Each row is a point. The points of each table are mixes of a few directions, plus a little noise. Count the directions of each table, and those that both share. Where both have some left over, give the other angles between the two spaces (their principal angles), to ten degrees, smallest first.

First:
[[ -3.6   0.7]
 [ -1.6   0.5]
 [ 22.4  -7.8]
 [ -9.0   3.0]
 [-25.6   9.5]
 [-33.2  12.7]
 [ 50.6 -18.6]]
Second (6 x 2):
[[ -0.2 -21.8]
 [ -0.2  24.0]
 [  1.2 -46.0]
 [ -0.2  26.5]
 [ -0.5  -9.8]
 [  0.7  24.7]]
Directions: first 1, second 1, shared 0; angles 70

First:
[[  7.5 -35.4  10.8   1.2]
 [  1.6 -27.9   3.0   1.9]
 [-32.9  10.5 -42.3   6.1]
 [ 20.2  24.2  24.9  -6.2]
 [  3.6  28.5   3.5  -3.1]]
Second, 6 rows:
[[ 14.7 -23.4  12.1 -22.7]
 [  7.8 -17.3 -12.2   7.8]
 [-14.1  25.0   4.3   3.9]
 [  7.6  -8.0  23.9 -29.1]
 [ -4.2  10.7  13.3 -11.9]
 [-11.9  12.5 -41.2  51.0]]
Directions: first 2, second 2, shared 0; angles 30, 50

First (10 x 9):
[[ 12.2  -4.8 -11.0 -70.4  43.9  49.3  -3.5 -20.7  -0.6]
 [ -5.6   2.5   6.5  36.1 -21.3 -25.4   0.3   9.4   0.9]
 [ -2.7   2.6   3.1  16.0 -10.2 -11.2   1.3   4.5   0.3]
 [ -5.2   2.6   5.3  27.9 -16.7 -19.0   2.1   7.7   0.7]
 [ -6.7   3.2   6.3  38.9 -25.0 -27.0   1.9  12.5  -0.7]
 [ -6.4   2.8   5.5  35.6 -21.4 -24.5   1.7  11.6   0.1]
 [ 13.6  -6.4 -12.8 -76.3  46.4  54.1  -4.4 -22.4  -0.3]
 [  5.6  -3.1  -6.6 -34.1  20.2  23.4  -2.2 -10.3   1.0]
 [ -4.1   1.3   2.3  15.3 -10.0 -11.5   1.5   2.9   0.1]
 [ -1.6   0.6   3.1   9.5  -6.5  -7.3   0.6   3.6   0.7]]
Second:
[[  2.8 -14.8  -5.8 -13.4  16.0 -38.8 -15.1 -16.5  -4.4]
 [-13.1  19.5 -14.0   6.7 -12.3  13.1  -2.6  16.7 -11.6]
 [ 10.6  11.7   8.7 -10.0 -18.4  33.9  20.0  10.1   2.1]
 [ -7.8  -6.9 -27.2  49.1 -63.8 -13.7 -35.1   1.1  12.6]
 [-11.5   5.2 -17.0   2.3 -17.8 -10.5 -15.7   3.1  -4.8]
 [-11.5  -5.0  15.9 -13.3  12.1   7.7   8.0  -5.5  15.9]
 [ -6.1 -21.1  -3.9 -23.7  30.0 -53.5 -20.3 -24.1  -1.4]
 [  4.6  10.7  23.6   7.3  33.4  40.2  31.6  12.6  -0.8]
 [ 32.0   0.5  20.0  -5.0  20.8  21.9  28.8   2.4  -7.2]]
Directions: first 1, second 5, shared 0; angles 40

First (11 x 12):
[[-19.1  11.3 -28.4   2.7   5.9 -25.9   1.2  20.0  13.6  22.4   5.1  32.5]
 [  2.3 -17.4  -1.5  -0.6  10.6  -5.6  -3.4 -17.4   8.9 -13.0  -1.5 -10.7]
 [  3.3 -42.7 -11.1   0.2  27.3 -19.0 -10.4 -39.3  24.9 -28.0  -2.1 -18.6]
 [-11.3  -9.2 -22.7   2.7  15.2 -24.6  -3.2  -3.6  19.5   3.4   2.1  12.8]
 [ 17.2  51.8  49.4  -4.8 -50.1  61.2  14.4  37.8 -56.1  17.8  -2.5  -7.9]
 [-12.4  -8.9 -23.3   2.4  15.6 -24.7  -3.2  -2.1  19.4   4.3   2.2  14.8]
 [  4.2   4.8   9.6  -1.3  -7.6  11.3   0.9   2.3  -9.1  -0.8  -1.0  -5.3]
 [ -5.3 -29.7 -20.5   1.9  25.0 -26.6  -7.8 -23.4  26.3 -13.3  -0.1  -2.0]
 [ 19.6  -8.6  30.1  -3.3  -8.7  28.3   0.3 -17.6 -17.0 -20.1  -4.5 -31.8]
 [ 16.1  14.4  32.6  -3.4 -22.8  34.8   4.5   5.2 -28.3  -4.0  -3.3 -18.1]
 [-16.3  32.3 -14.6   2.5  -9.7  -8.8   6.7  36.0  -3.4  31.9   4.7  34.5]]
Second (9 x 12):
[[ -7.9 -12.7 -20.1   7.6  -5.9   0.4 -26.3 -23.1  17.1  -8.9 -16.5 -50.3]
 [ 36.2   4.4  50.0  -7.2   3.3  24.9  64.5  22.1 -27.2  13.4  27.1  23.8]
 [ 23.6   4.8  26.9  -2.3   0.2  18.2  36.2  11.9 -20.4   8.5  12.2   8.1]
 [ 13.3  10.3  -0.2   7.8 -10.4  12.5  -0.1  -5.5 -20.9  -3.2  -7.4 -28.1]
 [-34.5  -5.7 -30.8  -3.2   7.4 -28.3 -38.8  -3.2  28.8  -4.0  -9.2  19.4]
 [-29.3 -23.8 -21.6  -4.7  10.5 -21.0 -25.8 -10.3  48.7  -3.4  -3.9   2.9]
 [ -1.4  10.0  11.8  -7.2   6.0  -6.0  13.9  18.8  -6.9   6.9  11.5  45.3]
 [  2.6   3.3   7.7  -2.6   2.7  -0.3   8.7   7.9  -5.9   3.8   5.7  17.2]
 [ -4.7   9.7 -25.6  10.7 -12.1   1.3 -32.2 -14.7 -12.5  -9.2 -20.5 -39.4]]
Directions: first 2, second 3, shared 0; angles 30, 40

First, 9 rows:
[[ 14.9  -8.5   2.8 -18.4  -2.9 -57.3  -3.2  -3.0   1.1  11.9 -19.0 -35.0
  -17.4  44.2  13.7 -40.3 -22.1  -7.4]
 [-11.2  -3.5  -0.1  19.6   7.6  40.7   2.6   7.1  -5.8  -3.1   1.4  35.0
   12.9 -27.6  -9.8  32.7  18.6   1.5]
 [ -8.8 -10.5   7.6   2.7 -13.2 -29.1  -3.5  30.1   2.7   3.2 -38.2  -6.3
    6.9  24.9  -5.1 -17.6 -36.2   5.5]
 [ -4.2  -6.0   2.4   0.9 -16.0   8.9  -1.2 -14.7   6.1  -1.8  14.3 -15.0
  -25.0 -19.5  25.9  27.3   8.1  -8.2]
 [ -1.9  28.9   1.5 -16.2 -17.7   6.4  -4.3 -19.6  15.3 -11.1  36.6 -37.0
  -14.5 -22.2  11.4   1.7  -1.1   6.8]
 [  3.2  35.2  -3.6 -22.8  -2.5  -0.1  -4.7 -23.3   9.6  -3.0  34.5 -37.2
  -10.0  -7.8  -1.9 -19.8   8.8  11.9]
 [ -7.9   2.6   8.0 -17.1  14.5 -29.2  -8.8   7.0  -5.5  25.5 -34.2 -27.2
   -9.4  33.2 -10.3 -42.4   2.5  14.9]
 [  5.4 -22.6  -7.6  25.7  16.4  36.0   9.9   2.5 -13.9  -5.0   2.7  59.2
   18.0 -17.3  -4.2  38.4  21.5 -14.6]
 [ 12.6 -14.2 -10.4  26.2  14.5  25.0  11.7  12.5 -11.1 -13.6   2.7  64.0
   37.9  -7.6 -17.7  21.2   0.0 -11.0]]
Second (11 x 18):
[[  8.7 -10.6  -1.1   0.3 -14.3 -15.4   1.9  -4.9   5.0  -5.9   5.2  -7.7
  -10.5   3.3  19.9   7.3 -14.3 -12.8]
 [  8.7 -10.6  -1.1   0.2 -14.1 -15.0   1.9  -4.9   4.9  -6.0   5.2  -7.6
  -10.1   3.4  19.7   7.4 -14.2 -12.5]
 [-11.2  14.0   1.3  -0.4  18.7  20.0  -2.4   6.5  -6.6   8.1  -6.8  10.2
   13.4  -4.1 -25.8  -9.8  18.9  16.7]
 [ 18.1 -22.6  -2.0   0.5 -30.0 -32.4   4.0 -10.5  10.7 -12.8  11.0 -16.1
  -21.3   6.8  41.6  15.8 -30.4 -26.7]
 [ 13.5 -16.7  -1.5   0.5 -22.2 -24.2   3.1  -7.8   7.9  -9.5   8.1 -12.0
  -16.0   5.1  30.9  11.5 -22.8 -19.9]
 [-37.7  46.9   4.4  -1.0  62.6  67.2  -8.2  21.8 -21.8  26.5 -22.5  33.7
   44.6 -14.1 -86.4 -32.6  62.9  55.4]
 [ -4.7   5.9   0.7  -0.1   7.9   8.4  -1.2   2.6  -2.6   3.2  -2.7   4.2
    5.5  -1.8 -10.7  -3.9   7.8   6.9]
 [ 18.5 -23.1  -2.2   0.4 -31.1 -33.1   4.0 -10.6  10.6 -13.2  11.2 -16.4
  -21.8   7.0  42.5  16.1 -30.8 -27.3]
 [  6.2  -7.7  -0.8   0.1 -10.2 -11.1   1.5  -3.6   3.6  -4.3   3.6  -5.6
   -7.4   2.3  14.0   5.1 -10.1  -8.9]
 [-25.7  31.7   3.0  -0.6  42.4  45.6  -5.6  14.8 -14.8  18.0 -15.2  22.7
   30.2  -9.5 -58.4 -22.0  42.5  37.6]
 [  5.8  -7.1  -0.7   0.1  -9.3 -10.2   1.2  -3.2   3.3  -4.0   3.3  -5.1
   -6.7   2.2  13.0   5.0  -9.4  -8.5]]
Directions: first 5, second 1, shared 1

First (10 x 24):
[[  1.5   3.7  16.2  13.0 -16.9   9.5  11.0  16.6 -19.9 -14.3  -5.9  -6.2
    3.9  10.8  -6.5  12.1   3.3  15.5  -1.3  -9.6  -9.3  -1.1   3.8 -20.7]
 [ 24.5 -43.5   9.0  -3.9  -3.2  -5.4   6.9  27.4   8.4  -2.7   4.2  13.8
  -43.6   7.1 -60.5  -6.0 -16.9 -15.0   2.5   3.5   3.6 -33.2 -13.5 -23.0]
 [-14.8   9.2 -53.8   3.0  10.7 -42.5 -30.5 -59.8   3.7  42.6  -5.9   5.4
  -19.0  23.5 -24.6  -4.0 -41.7 -11.9 -14.7 -25.1   7.1  -7.5  -2.0   2.8]
 [ -8.8  30.6 -14.6   9.8 -10.0   6.6   4.3  -9.2   9.3   5.9  -8.7 -17.3
   45.4   1.4  17.6   4.2   6.5   1.4   7.5 -16.3 -42.2  -3.7   9.1 -35.5]
 [  0.6  14.4 -26.1 -12.6  13.7   6.9  -1.2 -12.1  50.3  15.0   6.9 -12.9
   52.7 -33.1  26.1 -20.2  15.2 -27.5  19.8  10.9 -37.2  -4.0   0.6 -10.3]
 [-15.4   6.8 -11.8  -9.3   4.8  -8.4  -5.3 -14.4  -3.1  16.1  -7.0   9.6
  -16.6  21.2   8.2   4.7 -13.7   0.0 -10.5  -9.9   9.1 -10.8   0.5   5.1]
 [ -4.8   1.1  49.5 -10.7   5.8  31.6  12.7  30.1 -24.8 -35.8   8.2   6.8
   -4.1 -17.8  56.0   8.3  36.5  22.9  -3.5  29.6  39.7  35.4   4.5  55.3]
 [  1.8  -6.9  47.8  -0.8 -11.3  28.1  23.6  45.7 -24.3 -30.7  -1.1   6.2
  -12.7   7.8  14.4  15.9  19.2  23.0  -2.9   8.8  10.7  -1.5   1.5   0.2]
 [ 32.0 -28.9   1.2   6.6   3.3  -4.5  -2.4  12.2  17.0  -9.1  14.6  -8.1
    4.5 -30.4 -38.5 -18.0   2.2 -17.0  13.3  17.3  -3.1   6.8  -8.4  -3.3]
 [-15.3  13.3 -16.4   4.1   5.8 -19.8 -18.5 -33.7 -17.4  11.7  -2.7   2.1
  -11.1  10.9   7.5   3.5 -12.7  10.3 -14.3 -11.4  21.7  18.1   3.7  25.5]]
Second:
[[-18.2 -54.9 -70.9 -26.1   2.6  37.7 -30.2  19.3  -3.2  -7.7 -14.4  31.3
   -0.4 -33.6 -39.5 -10.5 -15.4  14.0  39.0 -10.8  -3.3  -8.2 -15.1   7.2]
 [-14.1  25.9   2.9  29.4  14.6   2.6 -20.2  16.8 -21.1  -6.7  -5.7 -16.9
   52.1  13.6   1.4  36.5   5.5  -7.4 -11.2  22.7   5.9  -6.8  10.8  29.8]
 [ 20.6 -50.6 -16.0 -35.3   4.8   7.1  -6.7 -15.0  -2.0   2.4  16.0  20.6
  -32.3 -13.9   0.1 -47.6   5.9  17.8  22.0 -22.4  -5.5  15.8  -5.9  -1.1]
 [  7.2 -20.9  11.8  -5.6  31.1   0.7 -30.4 -11.9 -30.6  -7.7  19.0 -11.8
   30.9   8.1  21.0 -11.4  23.8   9.3   1.9   5.8   7.2  19.6  15.6  43.7]
 [-24.1  63.5   4.2  49.1 -27.7  -3.7  26.7  26.3  13.7   1.2 -16.2  -5.0
    5.8  10.1  -6.6  42.2 -20.8 -17.5 -16.7   3.7 -11.0 -25.1   4.7 -44.2]
 [  3.0  21.2   8.5  14.9  -7.2  -8.7  10.5   7.7   3.6   5.5  -3.7  -2.5
    3.9   9.6  -1.6  15.3  -3.6  -6.7 -12.6   9.2  -2.6  -9.3  -4.0  -4.9]
 [-21.3   9.5  20.7 -25.7 -14.0 -12.8  20.0 -22.9  46.1  -5.6 -27.3 -26.3
  -26.5 -15.1  -6.4  14.6  -9.1 -14.3  -5.4   1.2  30.9   4.8  -8.9 -19.9]
 [ 23.0 -22.6   9.9 -26.7   6.6 -11.1   0.4 -14.6   1.9   7.6   4.4   1.9
  -11.3  -1.7   0.9 -17.9   8.6   3.5  -2.0   4.0   7.5   7.8 -11.8  19.2]
 [ -6.5  -5.1   5.5 -11.0 -10.4  -1.1  16.6 -17.5  18.6  -3.7   5.5  -1.4
  -39.9  -9.3  12.5 -25.2  -1.9   4.3   9.6 -26.1  -2.0  13.6   8.2 -38.9]
 [ 33.1  31.3  23.1  40.0   0.1 -14.9  11.3  14.3 -27.7  16.4  23.7   6.5
   16.9  32.3  19.5   5.1   8.9  -2.1 -24.2  10.3 -22.9  -9.0   6.7   8.2]]
Directions: first 5, second 5, shared 0; angles 40, 40, 80, 80, 90

First, 10 rows:
[[  5.5   3.0   7.9   9.3  -3.5  11.8  -5.8   3.5 -17.5  -5.0 -34.1  17.4
   -8.6 -14.8   6.9  32.8   5.2 -10.9  -1.2  -4.3  12.1 -30.9  -7.4 -25.4
  -22.0 -28.3  -5.9  21.7  25.1 -31.1  16.9   2.5]
 [-13.6   9.4  -0.9  16.5   4.2 -18.6  -8.4  -1.4   1.2  -7.7  -5.1 -10.2
   -7.8   0.6   5.4  -2.0   5.0  -1.2  -7.2   3.5  -2.2   9.5  -3.0   6.9
    6.4   7.3   1.5  -8.1   5.3  17.3   4.7   3.5]
 [ -3.2  -0.8  -4.7  -4.4   1.0  -4.2   3.6  -3.1   7.2   2.4  14.4  -6.9
    4.0   6.5  -3.9 -14.5  -2.1   3.8   0.2   1.0  -5.6  12.7   3.3  10.3
    8.7  10.7   2.9  -9.1 -11.6  12.3  -7.3  -1.3]
 [ 11.4  -2.5   4.8  -5.9  -3.9  18.8   2.7   3.2  -7.1   3.1 -12.9  16.6
    0.7  -8.6  -0.8  17.6  -0.3  -3.6   4.0  -3.9   6.2 -20.9  -0.5 -17.4
  -14.8 -18.5  -4.5  14.9   8.3 -26.9   5.2  -1.0]
 [  7.9  -8.4  -3.7 -18.5  -1.7   8.5  10.1  -2.1  10.4   8.7  25.1  -1.5
   12.2   9.8  -8.4 -18.8  -7.6   5.5   6.8   2.1  -4.8  11.1   7.0   9.8
    7.6  10.1   2.6  -5.6 -18.0   3.6 -14.0  -4.2]
 [-50.9  33.9  -2.1  72.1  14.0 -75.9 -39.5  -3.4  -8.4 -32.0 -41.0 -36.5
  -37.7  -7.9  27.8   8.3  21.4  -9.3 -33.2  10.0  -7.2  22.8 -18.0  19.7
   17.9  19.2   6.6 -19.6  32.8  57.6  27.7  16.6]
 [ 26.1 -25.1  -9.4 -55.9  -5.0  33.3  30.8  -1.8  25.4  26.4  64.1   1.6
   34.7  23.0 -24.9 -44.0 -19.3  16.4  22.0  -0.2 -10.3  20.9  21.1  18.0
   12.4  20.1   2.6 -12.0 -49.2  -0.4 -36.5 -14.2]
 [ 23.4 -24.1 -10.0 -57.0  -4.4  29.5  30.6  -3.2  30.2  26.8  70.2  -1.1
   35.1  24.9 -25.9 -49.5 -20.5  17.6  21.2   0.0 -11.5  27.7  22.3  21.7
   16.5  26.0   5.0 -16.9 -52.7   5.0 -38.3 -12.7]
 [  1.5   3.8   7.0   9.9  -1.8   5.3  -5.7   2.7 -12.2  -4.9 -26.0  10.5
   -8.8 -12.1   7.7  24.2   4.4  -7.5  -2.8  -3.8   7.4 -20.2  -5.4 -18.0
  -13.7 -19.4  -3.5  14.3  19.3 -19.5  12.2   2.8]
 [-10.5  15.0  11.4  36.3  -0.6  -8.7 -19.4   4.6 -26.6 -15.3 -56.7  11.2
  -24.7 -22.5  16.3  45.8  14.9 -16.2 -12.5  -3.3  12.7 -31.5 -15.7 -26.2
  -21.5 -30.9  -5.5  19.3  42.6 -19.6  30.5   7.9]]
Second, 9 rows:
[[ -7.0 -18.8  15.5 -13.9  10.7  10.4  16.6 -10.7 -32.0  19.8  -4.3 -10.4
   19.8  36.5  -8.6  26.7 -33.1   2.7 -24.7  35.2   7.4  -9.2 -29.5   0.3
  -11.6 -16.4  11.1  -6.7 -15.7 -13.9  36.3 -51.3]
 [ -2.3   5.6  -1.3   0.5  13.2 -13.7  -1.7  -6.3  -7.2   7.5   1.1   2.2
   -2.8  13.4 -23.8   6.0  -7.1  10.2  -1.8   4.8  -2.1  -2.8  -3.2   8.1
    3.0 -18.0   4.3   2.8  -7.3  -8.4   4.0  -3.1]
 [ -3.8 -13.1   6.9  -2.0 -12.6  21.9   9.4   9.1  11.4 -16.8  -2.7  -7.6
   12.5 -31.6  39.3 -18.5   9.6  -4.2   6.2 -22.3   0.1   2.9  -2.2 -12.0
   -0.1  29.0  -4.7   0.1   9.2  14.4   5.1  11.3]
 [-11.3  -6.3  -5.6  23.2  17.4 -22.8   9.5  -8.5  24.6  13.1  -2.5   0.2
    4.1  22.3 -12.6   6.5 -16.6  -5.9   0.6  -7.8   4.3 -21.0 -15.6  15.3
  -17.8  -2.8 -14.3  -9.0 -18.0  13.3  20.4 -24.5]
 [ 26.8  11.8  -4.0 -14.5 -24.5  10.6 -22.8   1.6 -21.9   5.9   6.5   9.3
  -21.8  10.6  -7.1  16.6  12.3 -17.6  -9.1  40.6   6.1  18.0  27.9  -8.2
    6.0  -5.2   7.0  -2.5  16.2 -16.4 -35.4   0.7]
 [-22.0  20.0 -12.6  11.7  20.9 -26.7   4.7   6.1  37.9 -35.1  -4.9  10.4
   -1.2 -54.5 -20.1 -51.6  26.1  40.9  37.4 -89.5 -22.4  -3.1   0.4   9.4
   33.2   0.9  -1.6  22.2   3.8   4.2  -0.7  76.6]
 [ 21.4   1.1   8.5 -21.6 -28.1  33.5 -17.0   8.5 -31.3  -3.6   5.7  -4.7
   -6.3 -11.3  29.1   7.0  14.5 -12.0  -8.6  34.6   3.4  24.5  24.0 -20.1
    4.0  11.4  10.3   1.1  18.8  -6.7 -29.5   4.9]
 [ 14.8 -26.5   1.2 -13.1 -34.7  22.0  21.5  -2.6   2.9  10.9  -4.8  11.4
    8.1  37.2   2.2  30.4 -23.0 -41.4 -27.4  34.9  24.3 -11.5 -23.7  -6.4
  -12.7  15.7  -4.9 -22.6   6.4 -14.9  26.3 -60.3]
 [-16.6  23.9  -5.8  31.2  39.4 -34.8 -22.9  -1.2  14.9  -1.5   5.3  -9.0
  -10.2 -24.3  -1.8 -24.8  18.1  28.1  27.3 -32.7 -19.8   1.9  24.7  12.8
   -2.8 -12.0  -7.2  14.9 -14.5  28.8 -26.0  45.7]]
Directions: first 2, second 5, shared 0; angles 60, 90
